Every row gives one point. Any point is a mix of the corners, with weights that add up to 1. It lies inside the corners' shape when no weight is negative. Is each point inside? If not, which corners have a negative weight?

Corners:
(1): [3.1 1.6 5.6]
(2): [-4.6  0.1 10.1]
(3): [ 0.7 -3.7 -7.8]
(4): [ 5.6  2.4 -9.1]
Points:
[ 2.1 -1.3 -6.8] => inside
[0.9 1.7 5.3] => outside (3)
[3.4 1.6 0.1] => inside
[2.1 0.5 2.7] => inside
[ 1.8 -1.3 -3.8] => inside
[ 4.2  1.1 -7.2] => inside
[ 4.6  1.9 -6.6] => inside

Corners:
(1): [ 1.3 -1.9  2.6 -5.4  0.1 -3.7 -1.6 -8.5  2.2 -0.2 -0.4]
(2): [ 7.2  0.8 -3.0 -4.2 -1.1 -2.3  0.0  3.1  1.1 -1.5  3.3]
(3): [  2.8  -4.3   0.9   6.0   4.5   9.4  10.7 -11.3  -1.5  -0.2   3.0]
(4): [  3.4   2.9   4.7  -4.8  -6.4  -7.5 -13.8   0.3  -6.0   4.9 -11.5]
(5): [-5.6 -6.9 -2.6  4.1  2.4 -0.5 -4.2  1.8 -2.7 -0.3  1.6]
(6): [-9.4  5.9 -0.5  0.1 -4.2  7.5  0.1  7.6 -6.0  2.5 -2.0]
(7): [ 5.5 -6.9 -1.8 -3.0  5.1  0.2 -0.3 -5.1 -3.5  7.3 -3.3]
(8): [-4.9  4.0 -6.5  4.2 -1.7 -0.2 -0.1 11.3  2.2 -2.4 -4.5]
(9): [-1.3 -0.9  0.1  3.5 -0.3  9.9 -3.7  5.1  7.6 -6.5  1.9]
(10): [  9.8   5.5   1.8  -3.0   1.5  -3.2 -12.4   5.9  -0.1  -7.3  -4.2]
(11): [-2.9 -2.7  0.7  2.6  7.6  0.8 10.7  0.5  3.2  7.8  0.9]
(12): [-1.4  2.9 -2.3  5.1 -1.0  6.5 -2.0 -3.9  3.9 -1.0  1.6]
Points:
[ 1.1 -1.5 -1.9  1.1  0.7  2.8 -0.3  0.2  0.8 -2.3  1.8] => outside (4, 11)
[ -0.7   2.8   1.5  -2.1  -3.8  -1.6 -11.9   2.6  -1.9  -1.0  -6.3] => outside (2, 3, 11)
[-1.7 -2.5 -0.9  1.9  2.3  0.8 -0.2  0.3 -0.1  2.0 -0.3] => inside
[ 1.3  0.5 -0.9 -0.2  0.4  2.4 -2.6  2.3 -0.5  1.6  0.4] => outside (1, 3, 8)
[-3.2  1.7 -2.0  3.7  0.1  4.1 -0.9  5.5  0.4 -0.5 -2.3] => outside (1, 2)

Corners:
(1): [-3.3  5.7  1.7  5.8 -8.2 -4.9 -2.7 -0.8 -1.4 -1.9 -0.4 -1.8 -4.5 -3.3
 -4.2  5.6  6.7  1.1  0.4 -3.3]
(2): [ -1.9  -3.9   1.8  -1.3 -11.8  -7.1   2.7  -4.3   0.2   5.0  -1.8   0.2
   6.4  -3.9   0.2  -3.4   1.3   0.6  -4.2   2.2]
(3): [-1.5  1.0  3.7  4.6  1.2 -4.8 -0.1  3.2  3.9 12.4  2.8  3.9 -5.6 -9.4
 -0.8  9.7 -3.0  1.7  4.1 -0.8]
(4): [-3.0 12.3  0.0  4.4 -1.0  4.0 -0.3  8.8  3.0 -0.7 19.8 -1.3 -2.7 -4.0
  7.5 -0.9  3.0 -1.2 -1.6 -8.0]
(5): [  3.4   3.5  -1.2   1.3   6.6  13.8  -5.9  -0.7  -3.3   1.1   3.3   5.6
  -1.8  -3.1  -3.0   3.6  -1.2  -1.5   4.5 -13.9]
(6): [-1.8 -0.5 -0.8 -0.6  1.7 -0.7  0.8  0.7 -1.4  0.0 -5.4 -1.4 -2.8  6.7
 -7.1 -7.6 12.1 -1.9 -6.8 -5.3]
(7): [ -1.1   2.0  -2.1   2.3   3.5   1.5 -16.0   3.7  -2.0  -0.2  -3.2  -0.9
  -2.9  -5.5  -1.5  -3.4  -0.1   2.4  -6.0 -16.8]
(8): [ -1.1  -3.0  -3.2  -1.9   2.4   1.7  -7.1  -2.3  -0.1   1.0  -4.3  -0.5
  -9.7   7.0  -8.3   9.9   4.9 -16.1   2.0  -1.3]
(9): [-0.3 -3.0 -0.2 -0.5 -4.1 -3.7  0.8 -5.9 -1.0  2.9 -5.8  3.7 -6.9 -5.0
 -2.3  1.8  0.5 -5.5 -7.4 -0.2]
(10): [  5.1  -3.8  -3.5  -3.6 -11.0  -8.4   0.2  -5.5  -0.1   2.6  -1.0  -2.2
  -5.7  -6.1  -5.4  -3.8   0.4   0.4  -7.0   3.7]
(11): [ 4.6 -1.6  1.0  3.6 -6.0 -4.3 -3.4  0.8  5.0 -3.0 -3.2  3.7 -7.0 -6.5
 -4.2  9.0  0.3  1.7 -1.8 -3.4]
(12): [-0.2  1.2  6.2 -2.5  5.4 -4.1  2.5  1.4  2.7 -1.8 -0.7 -1.6  6.9 -4.6
  3.4 -5.3  0.1 -1.6 -1.2 -4.2]
(13): [ -2.8  -0.9  -2.7  -9.8  -3.7   2.4  -1.0  -3.6  -8.0  -1.3  20.3  -2.9
  -3.2  20.4  -4.5  10.1  11.0 -11.5  -2.8  -0.3]
(14): [-2.6  0.4 -0.5 -1.4 -2.7 -5.0 -0.3  3.0  0.9  0.5 -2.5  3.0 -5.7 -3.0
  2.4 -0.1 -1.4  0.8  0.7  1.0]
(15): [-2.6 -2.1  3.3  4.5  2.2  2.5 -7.2 -0.7  0.5  0.0 -1.7  0.1 -6.1 -3.1
 -7.3  2.7  3.0 -4.5  1.2 -2.4]
(16): [-3.7 -1.5 -0.8 -5.5  0.6  2.1 -2.2  0.1 -3.0  3.4 -4.9 -2.3 -6.7  8.1
 -4.3 -0.1 21.0 -5.8  1.4  1.8]
(17): [ -1.5  -2.8   4.3   2.5  -6.9  -6.3   2.0 -13.0  10.6  -0.2  -8.6  -0.5
  -5.8  -6.1  -7.3   3.1   0.1  -3.2   0.1   1.2]
(18): [-3.6  7.2  2.5 -2.2 -0.7  8.8 -2.5  1.0 -2.9 -0.6 -4.9  2.0  1.3  3.3
 -3.6  1.3 -0.4 -0.6 -2.9 -2.2]
(19): [ 3.2  1.9  8.7  2.7  1.8 -5.0 -0.4  6.8  0.1  2.7 -3.7  2.3 -0.7 -2.4
 17.8 -2.6 -0.4  2.4 -2.5  0.7]
(20): [-2.3  0.3 -1.0 -0.8 -0.3 -2.4 -4.7  3.3 -1.1 -1.8 -1.7 -2.3  5.1  0.0
  9.5  0.6 -0.4  4.6 -2.1  2.7]
(21): [  2.2   4.1  -0.1   1.3   3.7  -1.8 -14.5   5.2   1.0  -3.9  -5.6   9.0
   3.0  -4.9  10.3  -3.0  -2.2  -0.8  -4.7  -2.1]
Points:
[-0.4  1.3 -1.7 -0.9 -2.3  2.8 -3.4 -1.9 -1.7 -0.5 -1.1 -0.4 -8.4  2.8
 -6.3  2.4  7.2 -4.1 -2.3 -6.5] => outside (2, 3, 12, 15, 20, 21)
[-0.1  1.2 -0.7 -0.7 -2.5 -2.0 -2.8 -1.0  1.2  0.6  1.2  1.5 -0.1 -3.6
 -1.1 -0.6 -1.7  1.1 -4.3 -4.7] => outside (1, 8, 15, 16, 19)
[-0.1 -1.4  1.2  0.4 -3.1 -1.8  0.4 -1.4  1.8  2.5 -3.9  1.1 -3.6 -3.0
 -1.1  0.3  1.8 -1.0 -1.7  0.6] => outside (1, 7, 12, 13, 21)
[-1.1  0.4  0.1  0.2 -1.4 -1.1 -3.7  0.0  0.3  1.2 -1.0  0.9 -2.2 -1.9
 -1.6  1.4  2.4 -1.4 -1.7 -3.0] => outside (19)
[-1.4  2.0  0.6  0.3 -0.3  0.4 -4.1  1.3 -0.4  0.4 -1.1  0.5 -1.4 -1.1
  0.2  0.7  1.6 -0.6 -2.3 -3.2] => inside
[-0.5  2.7  0.0  2.0 -0.9  0.3 -4.5  3.4 -1.1  1.3 -0.6  1.7 -1.9 -4.1
  2.1 -0.3  2.1  2.1 -1.8 -3.9] => outside (8, 12, 13, 17)
[-1.9  0.8  0.6  1.5 -2.1 -3.4 -3.6  1.0  1.5  1.6 -4.1 -0.7 -3.4 -2.6
  0.0 -2.1  2.9 -0.3 -2.5 -0.8] => outside (5, 9, 11, 12, 13)
[-0.9  1.3  0.5 -0.3 -1.0  0.4 -3.6 -0.7  0.1 -0.4  0.5  0.5 -1.9 -0.2
 -2.6  2.1  3.0 -3.2 -2.0 -3.0] => outside (14, 19)
[-0.5 -0.7 -0.3 -1.1 -2.1 -1.8 -3.4  0.5 -0.9  1.8 -1.2 -0.4 -3.0 -1.3
 -1.7 -0.4  2.4 -1.2 -4.3 -3.1] => outside (1, 5, 17, 21)
